Rows are points. The last column is the point's height on a tilted bowl or saddle (a function of degree 2), plus a little noise. Count its main directions that bend up, bend down and stay straight.

Points:
[[ -7  49 -22 -18]
 [-10  13  15  -2]
 [ 20  -7 -20  -7]
 [ 11 -18  24 -27]
 [ 16 -19  16 -23]
 [-28 -38 -10 -23]
 [ -6  29 -26 -15]
 [-50   6 -41 -18]
 [  0 -16  -7  -9]
 [-23  54 -11   8]
 [-38  41  35  53]
 [ 40   3  10 -34]
 [  0 -31 -20  -8]
 [ -5  50 -62 -59]
 [-36  30  13  34]]
Directions: 1 up, 2 down, 0 straight

Points (21 x 5):
[[  7   6   8  27  -6]
 [-32   0 -10 -18   5]
 [ -9   1  21 -11   3]
 [-47   9 -36  22 -34]
 [-28  58 -50  12 -89]
 [ -1 -15   8 -21   2]
 [ 47 -30  55  -4 -62]
 [ 15  -4  10 -62  34]
 [  6 -17 -54 -71   0]
 [  3 -24 -54   8  -9]
 [ 25 -31  -4 -23 -14]
 [ -7   9  32   2  -4]
 [ 31  26  -5  -5  -2]
 [ 17  10   1 -28  14]
 [ 41 -10 -40  20 -15]
 [-17 -28 -62  -9 -13]
 [ -5 -68   8  26   2]
 [  2   5  17 -10   4]
 [ 33 -22  41  20 -31]
 [-24   9 -23  -8  -7]
 [-12 -28  12 -27  -3]]
Directions: 1 up, 2 down, 1 straight

Points, 25 rows:
[[ -5  -8   1   1   3]
 [  8 -23  34 -52  -6]
 [  8 -16  -2 -15   3]
 [ -4  14  12 -35   6]
 [ -5  30  46  34 -25]
 [-47  -8 -42  16 -37]
 [ 20  38  49 -12 -21]
 [ 17  -5   0  13  -4]
 [-22   9   3   1   3]
 [ 49 -51  34 -31 -32]
 [ 26   6  10  -4   1]
 [ 14 -45 -18 -44 -18]
 [ 12  32  15 -22   1]
 [  2  29  -7  15   0]
 [ 59  65  24  20 -71]
 [-49  19  -7   4 -14]
 [ -8 -12  19 -23   4]
 [  4 -43 -49  -6 -43]
 [-43 -61  12   0 -61]
 [  5   4  43  -3  -4]
 [-17  28  39  43 -28]
 [ 60 -25   8  18 -46]
 [-37  12  39   3 -18]
 [ 22 -26  12  39 -36]
 [-20  24  -9   6   1]]
Directions: 0 up, 4 down, 0 straight

Points (45 x 7):
[[ -8 -19  41   6  18 -34  53]
 [ 26  11 -66 -29 -30 -23   5]
 [ 42  73 -12   5  11  29  38]
 [-17 -24  35  42   9 -13  28]
 [ 29   9  27 -28   2  63  55]
 [-35  16  73 -15 -34  12  -6]
 [ -9 -44   0  53  24 -53  52]
 [ -6 -16 -22  29 -26  -8  15]
 [  8 -72 -46  -6 -35 -16 -13]
 [-11  29 -12  56 -17 -15  10]
 [-34  30 -15  67 -57  20   1]
 [-97 -25 -22 -42  35  -6  27]
 [ 13   9  43 -21 -26  -6  26]
 [-10 -31 -16  -2  -1  13   4]
 [-15  -1  -1  -7 -30   8  18]
 [-44 -16  20  13  -8  17  13]
 [ -7 -11  16  -8   4  -3  22]
 [-39 -21  -5  27 -17  47  19]
 [ 13   6  -7  -1   6   1  17]
 [ 21   3   4 -39 -23 -14  24]
 [  9  34  12  -7   5  28  30]
 [-59   3 -24   2  22  -1  19]
 [ 30 -30  36 -22   3  21  24]
 [-37 -40 -13 -10  -7 -33  22]
 [ 12   1 -45   2 -14  -4   4]
 [-37   4  12 -26   6  18  31]
 [-44 -14   9 -10 -18 -17  26]
 [  7 -14 -29 -36 -10   2   6]
 [-30  62   6  19  36 -38  34]
 [ 37  -5   2  14 -74 -23  42]
 [  4  31  27  12  19 -59  72]
 [-41 -13 -34  20  34   0   5]
 [ -9 -66 -27 -28   0   7 -23]
 [-26  30  14   2 -20  -2  11]
 [-48  22   9  18  35 -18  26]
 [-51  33   2 -15 -18  23  26]
 [-15 -46 -23 -29  17  18  -5]
 [ 30   0  -1  10   7 -24  28]
 [ -4 -29 -20  19   8 -24   9]
 [ 67 -26   0  15  -4 -45  47]
 [ 27 -38 -31  39 -14  28 -14]
 [ -1  -3 -29   5   8 -14   8]
 [ 28  31  28  -4 -31 -17  26]
 [ 29 -15 -16 -22  31  -6   7]
 [ 32 -10  44 -28 -23 -13  37]]
Directions: 2 up, 1 down, 3 straight

Points (60 x 9):
[[ -58   -2   13   -1   24   -3   32   28   40]
 [ -15   15  -20   18  -30   79  -41    8  -37]
 [  -8   -7   42  -19  -17   60  -73  -12  -23]
 [  18    8    2  -14   48  -23   34   13  -27]
 [  25  -20  -23   43   -4   15   17  -53  -37]
 [  39  -40   55  -13  -30  -38   -7    0   -6]
 [   5   15   21   13   48  -35  -30  -21   38]
 [ -12  -25  -22   22  -21    5   24   28   11]
 [  23  -32   32   52  -27    2  -23    7   -3]
 [  21   -5  -30   24   -7   29  -18   -6   -4]
 [  31   22    5   72  -34    9   -8   10   25]
 [ -34   35   32   23  -13  -53   26   21   60]
 [ -23  -35  -22   29   12   20   -2   11    5]
 [  -8   -8   27  -26   56   -4   30  -12   33]
 [  -3  -27  -15   -2    1   26  -20   48    2]
 [  32   21   15   -8  -36   38   49   56   55]
 [  -1  -16    0   36    2  -49  -12  -36    3]
 [ -36  -14   -7   41  -29    6   -6    0    1]
 [ -22   -2   30   33  -27   33   15    7   16]
 [ -28  -24    7  -18  -63  -28  -14    0  -13]
 [  34   13   28  -34   37  -47   11   46  -15]
 [  12  -21   -6  -38   -7   46   -5   23  -16]
 [   7   37  -18   22   10  -23  -19   -3  -15]
 [  -3  -25   -2   13  -23   25   23   24   -1]
 [ -31    7    5  -13   50   39   -4   17    4]
 [ -15    4   12    8   10  -23  -20  -25   15]
 [  56   56   14    6   -1    6   46   -3    5]
 [  25  -18   48  -21   21  -29   -7  -12   34]
 [ -65   65   12   13   13    8   13   23   18]
 [  16   22   16   -6   36   27  -15   41   10]
 [  11   24   22    0  -14   43   12    6   16]
 [  34  -20   35   47   28   31  -45  -36   16]
 [ -29  -48  -27    7  -34  -14  -53    4   18]
 [  -5  -36   37   16    6   54   42  -20    1]
 [   0   10   12   15    2  -10  -49   13   18]
 [   9    5   16  -20  -14  -61  -31   13    0]
 [  28   27    3   11    0   22  -49   -5    1]
 [ -38   -9    2   -2  -20  -36   -4   -9    1]
 [  23    5   20   32   40  -31    1   30   43]
 [   0    8  -42  -29   55  -38   24  -31  -79]
 [  28   52  -35  -23   28   14   39  -11  -38]
 [ -61    6   48  -23   54    9   18   -7   87]
 [ -21  -35   48   19  -16   43   14   17    1]
 [  -1  -12  -20  -32   -8   30   31  -17   -3]
 [  78  -11   34   12   10   37   26   26  -16]
 [  36  -33   -5   -7   13  -40    2  -19  -40]
 [   3   28  -31   17   -7   25   -2  -25   -1]
 [ -15   25   13   10  -34  -23  -54   20    1]
 [  -3   12   20   11   35   -7   17   -3   25]
 [ -48   17  -15   34  -15  -16   -9   36   24]
 [  14  -25   26    0  -11 -111  -25   31   40]
 [ -13   32  -14  -43  -10   17   15  -19    6]
 [  22  -57   26   10    8    9    9  -35  -29]
 [ -15  -11  -67  -10    6  -12  -39   26   21]
 [   3  -13  -40  -11   10    9  -27  -37   10]
 [ -11   17   20   12  -15   10  -20  -31    9]
 [  19  -32   10   11   33   26  -49   -7   22]
 [  -6  -10   12   -6  -50  -32  -18   20   -2]
 [  -3   24  -45   -1    0   11   -3    9   -9]
 [  12    3   11   19   -3  -20  -66   59   47]]
Directions: 3 up, 2 down, 3 straight
